Each row of a before or after table is a point. One or more steps were done to the points. Then noise was added and the rows were shuffled. The steps act on how far a point lies along the listed directions, d1 being the first. What was done? A step turns or swaps two directions, mirrors them in a line or flattens them onto one, adds a multiple of one to another, or multiplies one. Angles are multiples of 10 degrees, from the lower direction toward the higher: turns from -170 to 170, lines from 10 to 170 but not 90. Use the fewest steps. Two steps may share a direction if one is a turn and the other turns, adds or multiplies; they go together, in the order done. Otherwise the lowest direction goes first.

Directions:
(1): | -0.024 |  0.050 |
(2): | 0.050 | 0.024 |
Before:
|  0.004 | -0.050 |
|  0.067 | -0.001 |
|  0.021 |  0.064 |
|  0.036 |  0.005 |
|  0.054 |  0.010 |
|  0.046 | -0.008 |
| -0.024 | -0.050 |
|  0.060 |  0.011 |
| -0.035 | -0.047 |
| -0.049 |  0.023 |
|  0.064 | -0.025 |
| -0.015 |  0.011 |
|  0.057 |  0.021 |
After (13 x 2):
|  0.015 |  0.047 |
| -0.057 |  0.010 |
| -0.061 | -0.003 |
|  0.047 |  0.030 |
| -0.055 |  0.044 |
| -0.062 |  0.008 |
|  0.038 | -0.042 |
| -0.070 |  0.022 |
| -0.044 |  0.027 |
| -0.041 | -0.055 |
|  0.041 |  0.036 |
|  0.013 | -0.012 |
| -0.036 |  0.005 |
Steps: turn d1 and d2 by -160 degrees

Directions:
(1): | -0.035 |  0.002 | -0.060 |  0.036 |
(2): |  0.051 | -0.015 | -0.049 | -0.030 |
(3): | -0.048 | -0.016 | -0.008 | -0.060 |
Before:
|  0.042 | -0.008 | -0.003 | -0.018 |
| -0.004 |  0.021 |  0.024 |  0.020 |
| -0.009 |  0.001 |  0.030 | -0.041 |
|  0.023 |  0.001 |  0.019 | -0.009 |
| -0.025 |  0.009 |  0.019 |  0.007 |
| -0.010 | -0.011 |  0.027 | -0.061 |
| -0.072 |  0.005 | -0.020 | -0.006 |
| -0.013 | -0.001 | -0.011 |  0.021 |
After (8 x 4):
|  0.018 |  0.019 |  0.027 |  0.018 |
| -0.115 |  0.014 | -0.076 |  0.055 |
|  0.015 | -0.011 |  0.107 | -0.091 |
| -0.021 |  0.012 |  0.018 |  0.013 |
|  0.057 | -0.013 |  0.032 | -0.054 |
| -0.032 | -0.002 | -0.050 |  0.045 |
|  0.047 |  0.001 |  0.060 | -0.039 |
|  0.024 | -0.003 |  0.096 | -0.069 |
Steps: multiply d1 by 3; turn d2 and d3 by 20 degrees

Directions:
(1): | -0.030 |  0.027 |  0.008 |  0.046 | -0.030 | -0.026 | -0.027 | -0.078 |
(2): | -0.042 | -0.029 | -0.002 | -0.046 | -0.072 |  0.003 | -0.044 |  0.021 |
(3): |  0.047 | -0.042 |  0.023 | -0.031 |  0.036 | -0.012 | -0.063 | -0.036 |
(4): |  0.077 |  0.018 |  0.007 |  0.005 | -0.061 | -0.043 |  0.011 |  0.014 |
Before (12 x 8):
| -0.042 |  0.000 | -0.001 |  0.000 | -0.041 |  0.016 | -0.024 |  0.024 |
|  0.064 |  0.022 |  0.021 |  0.024 |  0.028 | -0.034 | -0.020 | -0.036 |
|  0.011 |  0.025 | -0.007 |  0.056 |  0.135 | -0.004 |  0.001 | -0.068 |
|  0.093 | -0.025 |  0.027 | -0.014 |  0.023 | -0.033 | -0.032 | -0.048 |
|  0.070 | -0.018 |  0.006 | -0.006 |  0.064 |  0.005 | -0.009 | -0.020 |
|  0.016 |  0.014 | -0.006 |  0.009 |  0.051 |  0.009 |  0.040 | -0.035 |
|  0.010 | -0.001 | -0.002 |  0.036 |  0.092 |  0.043 |  0.047 | -0.001 |
| -0.048 | -0.005 | -0.027 | -0.012 | -0.012 |  0.018 |  0.005 | -0.005 |
| -0.029 | -0.025 |  0.003 | -0.007 |  0.060 |  0.040 | -0.008 |  0.021 |
| -0.060 | -0.026 |  0.036 | -0.045 |  0.018 |  0.030 | -0.020 |  0.029 |
|  0.007 |  0.013 |  0.022 |  0.056 |  0.114 |  0.021 |  0.016 | -0.035 |
|  0.054 | -0.047 |  0.014 | -0.011 |  0.053 |  0.002 | -0.029 | -0.021 |
After (12 x 8):
| -0.009 | -0.061 | -0.003 | -0.062 |  0.052 |  0.044 | -0.041 |  0.011 |
| -0.067 | -0.036 | -0.001 | -0.018 |  0.027 |  0.042 | -0.036 |  0.007 |
| -0.021 | -0.051 | -0.006 | -0.041 |  0.019 |  0.056 |  0.013 |  0.065 |
| -0.018 | -0.050 |  0.009 | -0.040 |  0.093 |  0.063 | -0.002 |  0.072 |
| -0.028 | -0.076 |  0.004 | -0.042 |  0.070 |  0.045 | -0.056 | -0.016 |
|  0.040 | -0.018 |  0.008 | -0.027 |  0.064 |  0.010 | -0.012 |  0.024 |
|  0.022 | -0.064 |  0.014 | -0.051 |  0.076 |  0.019 | -0.046 | -0.026 |
| -0.023 |  0.019 | -0.023 |  0.016 | -0.011 |  0.002 |  0.014 | -0.023 |
|  0.010 | -0.022 | -0.010 | -0.046 |  0.029 |  0.024 |  0.032 |  0.025 |
| -0.009 | -0.047 | -0.025 | -0.059 |  0.144 |  0.057 |  0.002 |  0.067 |
| -0.081 | -0.001 |  0.037 | -0.003 |  0.015 |  0.010 | -0.034 | -0.034 |
| -0.012 |  0.032 |  0.004 |  0.047 | -0.027 | -0.010 | -0.009 | -0.017 |
Steps: turn d1 and d2 by -90 degrees; add -1 times d3 to d4
